Rows are points. Each copy is the shape, with its points in the same order, stretched, turned, moved and blurred by noise. Is it also mirrored, or only turned?

Shape, 6 rows:
[[-16 -90]
 [ -1  -4]
 [ 13   1]
 [ 42   2]
 [ 12 -22]
 [  5  41]]
Copy 1:
[[-35 -86]
 [ -7 -10]
 [-15   2]
 [-41  13]
 [-27 -18]
 [  9  33]]
Copy 1 is: mirrored
Copy 2 (6 x 2):
[[-30 -89]
 [  6   3]
 [ -4  19]
 [-28  30]
 [-13 -10]
 [ 25  43]]
Copy 2 is: mirrored

Shape (6 x 3):
[[ 14 -15 -30]
 [-39  97 -30]
 [-39 -10   1]
 [ 23  -8  11]
 [ 13 -11  52]
 [ 30  -6 -10]]
Copy 1, 6 rows:
[[-20  17 -26]
 [-18  59  82]
 [-55 -13  16]
 [ -1 -20 -11]
 [  1 -62   8]
 [ -2   2 -20]]
Copy 1 is: only turned
Copy 2:
[[ -5  31  13]
 [-62  -9 -73]
 [-32 -13  28]
 [ 23   3  16]
 [ 40 -32  31]
 [ 19  19  10]]
Copy 2 is: mirrored
Copy 3:
[[ -4  25 -40]
 [119  32  10]
 [ 10 -32 -24]
 [-19  23   6]
 [-33  -2  34]
 [-14  40 -18]]
Copy 3 is: mirrored
Copy 4, 6 rows:
[[ 45 -15 -12]
 [-59  11 -67]
 [-12 -18   9]
 [ 28  16  16]
 [ 11  29  36]
 [ 40  13  -4]]
Copy 4 is: only turned

Shape (9 x 6):
[[ -5 -33  -4   7 -37   0]
 [ 12 -21  -9 -51 -24 -16]
 [-37  13 -10 -17 -11   0]
 [  9 -19  38 -51 -20 -40]
 [-33  46 -63  42 -27 -65]
 [-30   9  -3 -16  34  50]
 [-58 -28   4 -45  49  17]
 [ -7 -35  20  -1 -23 -28]
 [ 10  -2 -18  -7   3 -18]]
Copy 1:
[[-19 -33  26  19 -45   3]
 [ 14 -21  32 -26 -45 -37]
 [-19 -13  24 -27   2  18]
 [ 11  25  63  -6 -47 -50]
 [-60 -68  19  29  80 -11]
 [ 11   8 -21 -37  -1  55]
 [-32  35 -10 -76 -12  14]
 [-28  -1  37  22 -42 -26]
 [  7 -19   7   2   2 -24]]
Copy 1 is: mirrored
Copy 2 (9 x 6):
[[   7  -46   -1  -36  -10   -4]
 [  -2  -18    2  -79  -20  -47]
 [ -16  -12  -23  -22   -2  -54]
 [ -13    2   40  -76   20  -48]
 [  19  -26  -96  -47   56  -21]
 [  -8   12   -8   24  -46  -51]
 [   7   -2   20    5  -31 -114]
 [  12  -36   24  -45   16  -24]
 [  23   -4  -20  -48   -7  -25]]
Copy 2 is: mirrored

Shape (15 x 9):
[[-20   2  14  16   4   2   2 -23 -38]
 [-19  -1 -22  12  -7 -15  -1   8 -15]
 [ 51  30   1 -10 -20  17  -5 -36  18]
 [ 17 -31   8  47 -30  -7 -25   3  18]
 [-19 -12  -6 -12  -1   9  35  12   3]
 [ 14 -46   2  56 -49 -64   7 -20  -7]
 [-54 -27 -18  13  37 -21  33 -12 -13]
 [-20 -14 -45  -6 -25  -9 -23  14  -4]
 [ 29  59  -2 -65 -60 -18 -16  36 -16]
 [  9   9  52 -52 -42   2 -35 -34   7]
 [  6  20  12  -1  60  15 -17  16 -13]
 [ 42   8  24   1   9  73  -8 -33  -9]
 [  4 -31 -34  -6 -38  -6  -4  13 -13]
 [-32  -5  24  16  11  48   4   3  -7]
 [-37   7 -19  93  23   0 -13   9  14]]
Copy 1:
[[-22 -14  28 -10   0 -22 -32   2 -14]
 [-20  15  -2   6  -6 -28 -13  32 -18]
 [ 19  -3 -13 -28 -53  -4  -3 -25  32]
 [-12 -33 -41  -1 -44 -12 -55  55  11]
 [-12  18  13  11   0  16  13  23   4]
 [-10 -69 -17 -20 -42 -68 -25  85 -21]
 [-33 -16   3  29  58 -21  10  21 -22]
 [-36  25 -33 -11  -3 -25 -12  45 -10]
 [ 21  83  30 -56 -60 -33  -7  28  25]
 [ -5  -8  15 -63 -16  -9 -33  12  63]
 [ 28  25  -1  11  22  15 -51 -20  -7]
 [ -4  -7   4 -15 -43  46 -40 -54  18]
 [-32  12 -23 -23 -32 -14  -6  52 -21]
 [-31   5  22  28  -1  28 -37   2  10]
 [-22 -11 -33  79 -10 -38 -55  24  -5]]
Copy 1 is: only turned
Copy 2, 15 rows:
[[  2 -17 -26   9   9  -8  -9  -5 -39]
 [ -6 -10 -29 -10  -6 -19   9  18 -17]
 [ 49  45 -29  18   6   4   6 -22  -8]
 [ 34 -23 -41  34 -11  -4 -27  24  31]
 [-23  13  -3  -8  -7  14   5  15  -7]
 [ 42 -81 -39  42 -22  10  21  -1  10]
 [-52 -42 -28 -27   2  -9  12 -14 -11]
 [  4  -8 -45 -40 -25 -14   7  36  -1]
 [ 59  46  44 -22 -21 -11  43  44 -24]
 [ 60  16  35  -3 -37 -14 -25 -23 -15]
 [-10  26  -1 -19  55 -34 -19  11  -1]
 [ 17  45 -34  20  20  10 -60 -15 -24]
 [ 25 -15 -37 -17 -32   6  -2  42  -3]
 [-24  23 -11  11   2 -14 -43   9 -12]
 [-42 -10 -74  33   9 -50   1  15  19]]
Copy 2 is: only turned
Copy 3 (15 x 9):
[[ -24   16   23  -16   23    8   10  -19  -38]
 [  -7  -20    1    5    7  -17   -2   -9  -29]
 [  28   36   51    2  -42   -4  -11  -22   18]
 [ -21  -18   26   60    0    4  -40  -12   12]
 [   7  -18   11   -2   21   -4   14   24   -7]
 [ -26  -20   11   83    8  -10   29  -57   11]
 [ -29  -16  -11  -23   68  -26   12   -2   -9]
 [  -2  -59   18   16   -4  -26  -10  -13  -23]
 [  26   -6   31   15 -121  -19   32   17  -39]
 [ -37   10  101    9  -59  -14   19    8   20]
 [ -29   36  -11  -51  -11   17  -40   40  -18]
 [  10   31   58  -30    2   53  -29   -3   -3]
 [   8  -58   22   31   -7    2    9  -14  -12]
 [ -18    4   34  -13   44   16  -26   40  -33]
 [ -21   15  -23   23   64  -30  -75   -3  -40]]
Copy 3 is: mirrored
Copy 4 (15 x 9):
[[-12 -13  22  11   9 -19 -14 -26 -45]
 [ -3 -15  -2  -3   0 -34  19   7 -14]
 [ 28  11  45  31  -8   3 -13  -8  38]
 [-33  -9  18  55 -50 -22   9  15  14]
 [-21   9 -10  -9  16  15  31  11  -7]
 [-35  -8  14  56 -70 -46  47 -38  -5]
 [-37  -6 -40   2  40 -23  19 -24 -19]
 [  4 -44 -10 -12 -13 -24  28  24  17]
 [ 52  13  50 -71 -31   0  24  22   9]
 [-22 -12  85 -27 -26  22 -25 -28  20]
 [ -2  24 -11 -16  19  -6 -54   8 -19]
 [ 13  -8  42  50  12  42 -47   2 -12]
 [  4 -38  -6   6 -29  -2  34  19  -1]
 [-36 -10  20  20  40  12 -13  20 -43]
 [-36   1  -7  56  25 -71  -1  32  -9]]
Copy 4 is: mirrored

Shape, 15 rows:
[[-10   3 -53  34  36  45 -25  41  -1 -34  -2 -62]
 [ 28 -21  68 -22 -57  -3  20 -25  16  14  34   4]
 [ 19 -22 -34  50   4  21 -10 -16 -29 -47 -25 -11]
 [ 15  21  36 -13   2 -16  36 -40  41 -14  -2  13]
 [ 24 -22 -45  42  15  15 -35  40  41  23 -42   5]
 [ 19   6 -51  23  13 -14 -41  63  -8 -38   9 -18]
 [  4 -16  40  13 -11  63  -3  53  27  17 -30  60]
 [-40  10 -42  58 -15  -5 -14  39  17 -51 -24 -42]
 [-15   1  34 -20 -17 -30  58 -26 -29  28  28  33]
 [ 18 -49  85 -24  -5  -8 -15  14  -1  23 -71  37]
 [-18  -8  39  19  -5  20 -66   3  20  29  -3  53]
 [ 24   2 -16  83   0   1 -15  47  -3 -23 -10  -6]
 [-16 -32  11 -26 -56 -11  26 -22  22  28  21  23]
 [  8  22  46  -3 -42 -12  21 -25 -20  60   0 -11]
 [ 14  36   6 -32 -64  -4   7 -18 -16   9  -8  21]]
Copy 1:
[[  10   56    2   51  -23  -23  -10   38    4   -3  -26  -15]
 [ -11  -86   31  -43    3   28   16   -6   33    4   35   -4]
 [  19   28    1   -4  -16  -15   -3  -21    1  -49  -36   10]
 [  -8  -48   20  -29   31  -24    8  -32   49  -23   39  -31]
 [  44   17  -51   27  -57  -45  -22  -11   22  -23   13   14]
 [  17   33    7   59  -27   -6  -26   -5   -5  -31   17   26]
 [   3  -28  -33   12   19  -25   34    7   59    9    3   69]
 [ -17   32   18   67  -43  -49   32  -15    8  -33  -16    7]
 [ -20  -53   27  -44   33    3   13  -38  -14   28   46   11]
 [ -29 -111  -37  -11   13  -19  -22  -23   27  -22  -14   56]
 [ -20  -23  -38   12  -15   31   -6  -61   60   18   -7   19]
 [  54   20    8   52  -23  -27   22  -33    4  -31   -6   43]
 [ -37  -50   12  -49  -31    1    2  -15   21   17   46   -3]
 [   8  -70  -22  -12   13   16   38  -21  -25   14   35  -19]
 [ -20  -42  -30  -12   19   21   40  -10   -8  -37   53   -4]]
Copy 1 is: mirrored
Copy 2, 15 rows:
[[ 65 -54   7   5  78   9  17 -19  70 -38  71  43]
 [ 56  38  59  13 -41  -6 -11   2  -9  40 -37 -58]
 [ 55 -52  -3  26  22  25 -26 -47  18 -44  60   0]
 [  3  52  13  19  -1  18 -16 -25  24  -2 -28 -47]
 [ 26 -55 -10  72   9  -4  15 -27  90  -9   3  44]
 [ 43 -71  -7  42  45 -36  28  23  40 -47  53  21]
 [  3 -57  70  34 -26  -9 -66  15  50  15 -25  50]
 [  8 -59  31  37  45  11  44 -12  30 -35  82  15]
 [ 26  32  27 -17 -47  39  15  12 -37  12 -11  -8]
 [ -6 -26   7  55 -12 -24 -44 -33 -13  84 -49   3]
 [  8 -24  25 -13 -56 -57 -41   1  46  33   4  17]
 [ 37 -53  -4  62  11  11 -10  27  40 -17  62  20]
 [ 16  -6  67  12 -54   2  43 -22  -3  29 -39 -18]
 [ 55  61  28   2 -40   2   7  -6 -17  57   8  18]
 [ 46  43  61  31 -35 -35  -8 -36 -36 -10  -2  -2]]
Copy 2 is: mirrored
Copy 3:
[[ -8  63 -32  -3  50 -25 -50  17 -23  -4 -10 -71]
 [ 44 -38  12  -3   0  -1  -6  34  68  17  27  48]
 [ 30  29 -41   1  10  25 -22  16 -16 -34   3 -34]
 [ -7   9   6   1  16  19 -36  16  52 -17 -11  61]
 [ -8  55  -5  -5  46 -32  34  13  22 -44 -11 -60]
 [ 41  87  23 -10  45 -11 -24   9 -25  -5   5 -49]
 [-11   9   7 -15  14  44  32  41 108   1   5 -49]
 [ -4  77  -2  35   8   0 -52  46 -24 -30  11 -41]
 [  8  -4  -8   3 -21  33   9  39   2  45   8  81]
 [ 35 -59  54 -12  26  73  48  45  51   0 -18 -12]
 [-12 -21  23   5 -15  24  36 -12  67  16   9 -43]
 [ 18  70 -12  32  42  28   7  17  17 -20  20 -50]
 [  8 -10   7 -17 -31 -28   8  52  26   7  25  50]
 [ 23 -10 -17  44  -7  12  18  38  36  32 -19  41]
 [ 49  37   8   0 -40  16 -15  39  44   0 -26  40]]
Copy 3 is: mirrored
